Every row gives one point. The points of each table are mixes of a few directions, plus a little noise. Count the directions of each table, and those that both share. Where both have some left over, give the other angles between the two spaces (their principal angles), to ten degrees, smallest first.

First (6 x 3)
[-0.38 -1.32 -0.06]
[-0.01 -0.05 +0.00]
[+0.27 +0.93 +0.04]
[-0.04 -0.14 -0.01]
[+0.00 +0.01 +0.00]
[+0.16 +0.56 +0.03]
Second (7 x 3)
[-0.15 +0.00 +0.15]
[+0.48 -0.20 -0.23]
[+0.19 -0.45 +0.30]
[+0.18 +0.04 -0.21]
[+0.74 -0.68 +0.01]
[-0.65 +0.76 -0.19]
[-0.78 +0.53 +0.17]
Directions: first 1, second 2, shared 0; angles 50

First (7 x 6)
[+0.44 -1.59 +0.70 -0.80 -0.16 -1.24]
[-0.23 +0.82 -0.36 +0.42 +0.08 +0.64]
[-0.07 +0.22 -0.08 +0.11 +0.02 +0.17]
[+0.01 -0.03 +0.01 -0.01 -0.01 -0.02]
[+0.01 -0.05 +0.02 -0.03 -0.01 -0.04]
[-0.12 +0.43 -0.19 +0.23 +0.04 +0.34]
[-0.05 +0.19 -0.10 +0.10 +0.02 +0.15]
Second (6 x 6)
[-0.06 +0.47 +1.11 -0.06 +0.16 +0.40]
[-0.04 +0.22 -0.50 +0.07 +0.30 -0.06]
[-0.13 +0.03 +0.29 +0.22 -0.41 +0.49]
[-0.05 -0.42 -0.31 -0.08 +0.52 -0.09]
[-0.01 -0.94 -0.98 +0.06 +0.00 -0.17]
[+0.30 +0.64 +0.43 -0.22 -0.60 -0.51]
Directions: first 1, second 4, shared 1

First (8 x 9)
[-0.22 +0.68 -0.70 +0.18 -0.43 -0.17 +0.97 -0.04 +0.38]
[+0.03 +0.48 -0.41 +0.07 -0.30 -0.28 +0.14 -0.08 -0.08]
[+0.24 -0.67 +0.64 -0.06 +0.20 -0.14 -0.15 -0.33 -0.82]
[-0.09 +0.46 -0.41 +0.01 -0.12 +0.05 -0.21 +0.24 +0.46]
[-0.18 +0.03 -0.11 +0.05 -0.04 +0.14 +0.61 +0.02 +0.30]
[+0.36 -1.06 +1.10 -0.27 +0.67 +0.22 -1.54 +0.05 -0.65]
[+0.07 +0.31 -0.23 +0.01 -0.17 -0.18 -0.17 -0.01 -0.08]
[-0.21 -0.24 +0.13 -0.01 +0.19 +0.37 +0.33 +0.17 +0.48]
Second (8 x 9)
[+0.00 -1.28 +0.94 +0.01 +0.36 +0.09 +1.06 -0.35 -0.63]
[+0.10 -0.01 -0.22 +0.06 -0.20 -0.40 +0.11 +0.30 -0.06]
[+0.18 -0.33 -0.17 +0.11 -0.27 -0.71 +0.46 +0.46 -0.25]
[-0.14 +1.19 -0.53 -0.11 -0.03 +0.53 -1.14 -0.13 +0.66]
[-0.10 -0.13 +0.33 -0.07 +0.24 +0.42 +0.01 -0.35 -0.01]
[+0.13 -0.03 -0.28 +0.08 -0.26 -0.53 +0.16 +0.40 -0.07]
[-0.05 +0.76 -0.43 -0.04 -0.10 +0.17 -0.68 +0.04 +0.40]
[-0.10 -0.15 +0.35 -0.06 +0.26 +0.43 +0.02 -0.37 -0.03]
Directions: first 3, second 2, shared 1; angles 60

First (9 x 12)
[-0.25 +0.10 +1.32 -0.63 +0.06 -0.87 +0.42 +0.56 -0.43 +0.92 +0.65 -0.89]
[-0.10 +0.01 +0.10 +0.08 +0.11 +0.22 +0.30 -0.06 +0.18 -0.26 +0.18 +0.00]
[+0.13 -0.02 -0.14 -0.03 -0.09 -0.18 -0.32 +0.04 -0.17 +0.23 -0.21 +0.04]
[+0.01 +0.24 -1.03 +0.55 -0.22 +0.73 +0.09 -0.54 +0.41 -0.91 -0.47 +0.50]
[+0.25 -0.35 -0.12 -0.05 +0.16 -0.06 -0.58 +0.11 -0.03 +0.22 -0.11 +0.31]
[+0.12 -0.13 +0.24 -0.24 +0.01 -0.44 -0.36 +0.24 -0.29 +0.55 -0.04 -0.12]
[-0.09 +0.39 +0.23 -0.35 -0.36 -0.81 -0.03 +0.24 -0.58 +0.72 -0.17 -0.60]
[-0.10 -0.12 -0.45 +0.56 +0.25 +1.14 +0.49 -0.47 +0.76 -1.19 +0.18 +0.56]
[+0.06 -0.12 -0.14 +0.11 +0.07 +0.28 +0.00 -0.08 +0.17 -0.24 +0.01 +0.20]
Second (8 x 12)
[-0.53 +0.80 +0.45 -0.15 -0.40 -0.27 +1.13 -0.08 -0.15 -0.05 +0.26 -0.85]
[-0.06 +0.23 -0.25 +0.09 -0.19 +0.03 +0.10 -0.13 -0.02 -0.13 -0.18 -0.04]
[-0.04 +0.20 -0.34 +0.15 -0.17 +0.14 +0.10 -0.19 +0.05 -0.24 -0.20 +0.04]
[+0.16 -0.64 +0.15 +0.14 +0.55 +0.57 -0.15 +0.02 +0.45 -0.36 +0.37 +0.53]
[+0.10 -0.06 +0.04 -0.12 -0.02 -0.27 -0.29 +0.13 -0.19 +0.33 -0.10 -0.03]
[+0.41 -0.46 -0.40 +0.03 +0.14 -0.06 -0.96 +0.10 -0.09 +0.27 -0.36 +0.51]
[+0.10 +0.30 +0.11 -0.46 -0.44 -1.13 -0.55 +0.35 -0.82 +1.13 -0.45 -0.53]
[-0.13 -0.36 +0.24 +0.31 +0.53 +0.99 +0.63 -0.21 +0.77 -0.95 +0.66 +0.38]
Directions: first 3, second 3, shared 3

First (8 x 18)
[+0.25 -0.30 -0.17 +0.09 +0.21 -0.06 -0.66 +0.17 -0.13 -0.47 -0.11 -0.50 +0.35 +0.15 +0.01 +0.07 +0.24 +0.33]
[+0.56 +0.33 +0.05 +0.02 -0.44 +0.02 -0.85 +1.08 -0.20 -0.30 +0.39 +0.65 +0.33 -0.04 -0.91 -0.52 +1.01 +0.38]
[-0.34 +0.01 +0.54 +0.34 -0.18 +0.40 +1.07 -0.72 +0.30 +0.70 +0.15 +0.13 +0.28 +0.16 +0.21 +0.26 -0.88 -1.32]
[-0.08 +0.05 -0.14 -0.16 +0.25 -0.28 -0.68 +0.07 -0.29 -0.19 -0.27 -0.46 -0.07 -0.10 +0.20 -0.07 +0.08 +0.27]
[-0.14 -0.06 +0.02 -0.04 -0.05 +0.02 +0.75 -0.40 +0.30 +0.05 -0.05 +0.22 -0.28 -0.05 +0.26 +0.10 -0.29 -0.04]
[-0.39 +0.20 -0.22 -0.26 +0.25 -0.21 -0.25 -0.04 -0.36 +0.28 -0.12 -0.30 -0.54 -0.24 +0.12 -0.01 -0.16 +0.21]
[-0.07 +0.12 +0.72 +0.16 -0.53 +0.06 +1.29 -0.62 +0.72 -0.03 -0.13 +0.79 +0.30 +0.02 +0.49 -0.06 -0.41 -0.91]
[+0.20 -0.39 -0.80 -0.12 +0.49 +0.01 -0.59 +0.44 -0.39 -0.13 +0.20 -0.55 -0.40 +0.06 -0.43 +0.21 +0.37 +1.09]
Second (11 x 18)
[-0.62 +0.10 -0.44 -0.50 -0.19 -0.26 +0.27 -0.09 -0.34 +0.48 -0.04 +0.06 -0.88 -0.15 -0.14 +0.31 -0.01 +0.21]
[+0.05 -0.18 -0.46 +0.26 +0.18 -0.34 -0.16 -0.24 +0.12 -0.09 -0.09 -0.05 -0.21 +0.11 +0.33 +1.01 -0.15 +0.52]
[+0.10 +0.17 -0.17 +0.61 +0.60 -0.25 -0.53 -0.35 +0.10 +0.20 -0.04 -0.29 +0.03 -0.08 +0.66 +0.84 -0.58 +0.09]
[+0.67 -0.44 +0.78 +0.32 +0.20 +0.61 +0.89 -0.32 +0.84 -0.77 -0.10 -0.02 +0.96 +0.21 +0.42 -0.91 -0.25 -0.43]
[-0.51 -0.18 +0.12 -0.05 -0.45 -0.30 +0.11 -0.46 -0.08 +0.10 -0.34 -0.16 +0.18 +0.28 +0.23 +0.77 -0.23 -0.65]
[-0.35 +0.24 -0.30 -0.24 -0.66 -0.41 -0.30 +0.31 -0.37 +0.28 +0.08 +0.51 -0.35 +0.02 -0.49 +0.57 +0.46 +0.08]
[+0.19 -0.26 -0.19 +0.46 +0.82 -0.09 -0.84 -0.26 -0.11 -0.14 -0.19 -0.99 +0.33 +0.13 +0.54 +0.55 -0.44 +0.20]
[-0.56 +0.58 -0.25 -0.24 -0.40 -0.38 -0.42 +0.23 -0.53 +0.72 +0.14 +0.38 -0.61 -0.23 -0.36 +0.40 +0.15 -0.14]
[-0.06 +0.01 +0.01 -0.51 -0.13 +0.27 +0.16 +0.42 -0.26 +0.01 +0.13 -0.02 -0.22 -0.11 -0.54 -0.91 +0.40 +0.13]
[+0.47 -0.25 +0.38 -0.09 -0.13 +0.45 +0.34 +0.30 +0.26 -0.54 +0.08 +0.14 +0.53 +0.11 -0.30 -0.96 +0.38 -0.03]
[+0.61 +0.22 +0.50 -0.04 +0.17 +0.70 +0.48 +0.47 +0.36 -0.24 +0.36 +0.43 +0.25 -0.28 -0.31 -1.69 +0.26 +0.00]
Directions: first 5, second 6, shared 4; angles 90

First (10 x 32)
[-0.54 -0.29 +0.08 +0.73 -0.11 +0.03 +0.24 +0.67 +0.56 -0.47 -0.64 +0.10 +0.45 -0.04 +0.60 -0.06 +0.09 +0.14 -0.19 -0.53 -0.04 -0.16 +0.03 -0.01 -0.73 -0.34 +0.63 +0.28 -0.38 -0.38 -0.23 +0.16]
[-0.48 +0.18 +0.14 -0.35 +0.53 +0.68 +0.11 +0.02 +0.02 -0.12 +0.21 -0.24 +0.00 +0.08 -0.18 +0.98 +0.13 +0.09 -0.11 +0.29 +0.40 -0.23 +0.20 +0.10 +0.00 -0.53 -0.47 +0.12 +0.08 +0.05 -0.83 +0.28]
[+0.57 -0.10 -0.44 +0.32 -0.90 -0.23 -0.04 -0.23 -0.04 +0.03 -0.04 +0.04 -0.21 -0.46 +0.15 -1.09 -0.31 +0.01 -0.01 -0.11 -0.36 +0.10 -0.40 -0.04 -0.03 +0.46 +0.78 -0.21 +0.33 +0.19 +1.15 -0.29]
[+0.51 +0.11 -0.25 -0.28 -0.22 -0.05 +0.10 -0.34 -0.24 +0.07 +0.63 -0.52 -0.10 -0.58 -0.19 -0.37 -0.77 -0.20 +0.32 +0.66 +0.05 -0.11 -0.05 -0.13 +0.55 +0.14 +0.45 -0.31 +0.58 -0.14 +0.74 -0.10]
[+0.59 +0.04 +0.11 -1.09 +0.81 -0.57 +0.05 -0.28 -0.57 +0.18 +1.26 -0.83 +0.15 -0.12 -0.50 +0.58 -0.88 -0.37 +0.69 +1.29 +0.42 -0.11 +0.47 -0.31 +1.34 +0.17 -0.36 -0.40 +0.50 -0.32 +0.10 +0.06]
[-0.38 -0.44 -0.04 +0.07 +0.03 +0.21 -0.23 +0.16 +0.18 -0.30 -0.44 +0.47 +0.07 +0.64 +0.17 +0.69 +0.55 +0.30 -0.36 -0.36 +0.09 -0.16 -0.21 +0.02 -0.14 -0.29 -0.36 +0.49 +0.21 +0.33 -0.51 +0.12]
[-0.54 -0.27 -0.04 +0.82 -0.58 +0.36 -0.04 +0.22 +0.49 -0.32 -0.91 +0.58 -0.01 +0.46 +0.34 -0.30 +0.41 +0.15 -0.34 -0.89 -0.22 +0.02 -0.30 +0.04 -0.70 -0.30 +0.43 +0.58 -0.13 -0.17 -0.11 -0.02]
[-0.11 -0.14 +0.16 +0.43 -0.18 -0.39 -0.24 +0.21 +0.21 +0.11 -0.74 +0.76 +0.08 +0.59 +0.21 -0.45 +0.68 +0.07 -0.17 -0.85 -0.36 +0.35 -0.07 +0.04 -0.48 +0.31 -0.16 +0.21 -0.66 +0.05 -0.16 -0.17]
[-0.18 +0.07 +0.15 -0.42 +0.71 +0.13 +0.09 +0.39 -0.06 -0.10 +0.15 -0.19 +0.29 -0.32 +0.16 +0.95 +0.38 +0.26 -0.36 +0.26 +0.19 -0.24 +0.23 +0.22 -0.26 -0.03 -0.62 -0.28 -0.25 +0.67 -0.64 +0.25]
[+0.57 +0.87 +0.17 -0.37 -0.06 -0.10 -0.06 -0.82 -0.49 +0.90 +0.51 -0.18 -0.67 -0.15 -0.76 -0.91 -0.24 -0.45 +0.47 +0.30 -0.18 +0.53 +0.13 +0.06 +0.44 +0.47 -0.27 -0.42 -0.34 -0.28 +0.46 -0.33]
Second (11 x 32)
[-0.31 +0.12 +0.17 +0.43 +0.18 +0.28 -0.14 +0.06 +0.32 -0.60 -0.31 -0.20 +0.03 +0.19 +0.33 +0.40 -0.28 +0.20 +0.04 -0.11 +0.23 -0.21 +0.18 -0.13 -0.10 -0.76 +0.64 -0.04 -0.04 -0.81 +0.20 +0.36]
[+0.18 -0.54 -0.40 -0.23 -0.45 -0.61 -0.56 -0.71 +0.28 +0.40 +0.00 +0.64 -0.50 +0.51 -0.18 +0.07 +0.32 -0.42 -0.40 -0.34 +0.02 +0.43 -0.27 +0.22 +0.86 +0.37 -0.46 +0.17 +0.39 -0.02 +0.16 -0.08]
[+0.27 -0.15 -0.04 -0.22 -0.09 -0.22 -0.09 -0.15 -0.24 +0.32 +0.16 +0.24 -0.16 +0.23 -0.22 -0.25 +0.08 -0.13 +0.11 +0.13 -0.08 +0.13 -0.17 +0.02 +0.23 +0.41 -0.43 +0.17 +0.15 +0.36 -0.01 -0.19]
[+0.19 +0.00 -0.38 -0.74 -0.33 +0.27 +0.74 +0.42 -0.78 +0.74 +0.51 -0.02 +0.46 -0.95 -0.48 -0.70 +0.58 +0.15 -0.02 +0.16 -0.66 +0.12 -0.22 +0.21 -0.30 +1.08 -0.68 -0.03 +0.17 +1.63 -0.56 -0.76]
[+0.22 +0.07 -0.22 -0.30 -0.10 -0.64 +0.14 -0.05 +0.25 +0.87 +0.41 +0.02 -0.10 -1.03 +0.09 -0.22 +0.40 -0.49 -0.59 +0.00 -0.06 +0.41 +0.05 +0.64 -0.01 +0.90 -0.66 -0.52 -0.56 +0.68 -0.20 -0.08]
[+0.33 -0.34 +0.45 +0.36 +0.14 -0.52 -0.87 -0.64 +0.08 -0.28 -0.27 +0.48 -0.71 +1.78 -0.05 +0.26 -0.56 -0.32 +0.56 +0.13 +0.54 -0.02 -0.21 -0.48 +0.73 -0.39 +0.02 +0.59 +0.31 -1.00 +0.60 +0.26]
[+0.05 -0.05 -0.14 -0.10 -0.10 -0.27 -0.09 -0.13 +0.22 +0.24 +0.07 +0.10 -0.12 -0.20 +0.03 +0.02 +0.19 -0.15 -0.27 -0.11 -0.03 +0.17 +0.00 +0.25 +0.13 +0.22 -0.18 -0.14 -0.09 +0.07 -0.02 +0.00]
[-0.08 +0.46 +0.31 +0.23 +0.39 -0.05 +0.21 +0.31 +0.24 -0.06 +0.05 -0.46 +0.13 -0.65 +0.33 +0.08 -0.25 -0.06 -0.05 +0.20 +0.20 -0.11 +0.30 +0.15 -0.52 -0.11 +0.19 -0.43 -0.69 -0.17 -0.01 +0.27]
[-0.81 +0.35 -0.07 +0.66 +0.21 +0.59 +0.06 +0.29 +0.93 -0.94 -0.53 -0.59 +0.40 -0.71 +0.69 +0.79 -0.16 +0.42 -0.51 -0.43 +0.22 -0.25 +0.55 +0.13 -0.49 -1.27 +1.24 -0.49 -0.35 -1.22 +0.11 +0.68]
[-0.11 +0.31 +0.31 +0.14 +0.29 +0.52 +0.40 +0.50 -0.36 -0.33 -0.02 -0.36 +0.36 -0.14 +0.02 -0.09 -0.28 +0.37 +0.42 +0.24 -0.01 -0.38 +0.12 -0.29 -0.55 -0.31 +0.36 +0.05 -0.11 +0.03 -0.10 -0.01]
[+0.09 -0.23 +0.01 -0.16 -0.20 +0.67 +0.16 +0.11 -0.90 -0.25 -0.02 +0.19 +0.20 +0.93 -0.51 -0.34 -0.02 +0.52 +0.72 +0.17 -0.34 -0.26 -0.36 -0.63 +0.12 -0.05 +0.03 +0.73 +0.87 +0.40 -0.06 -0.47]
Directions: first 6, second 4, shared 1; angles 30, 50, 80
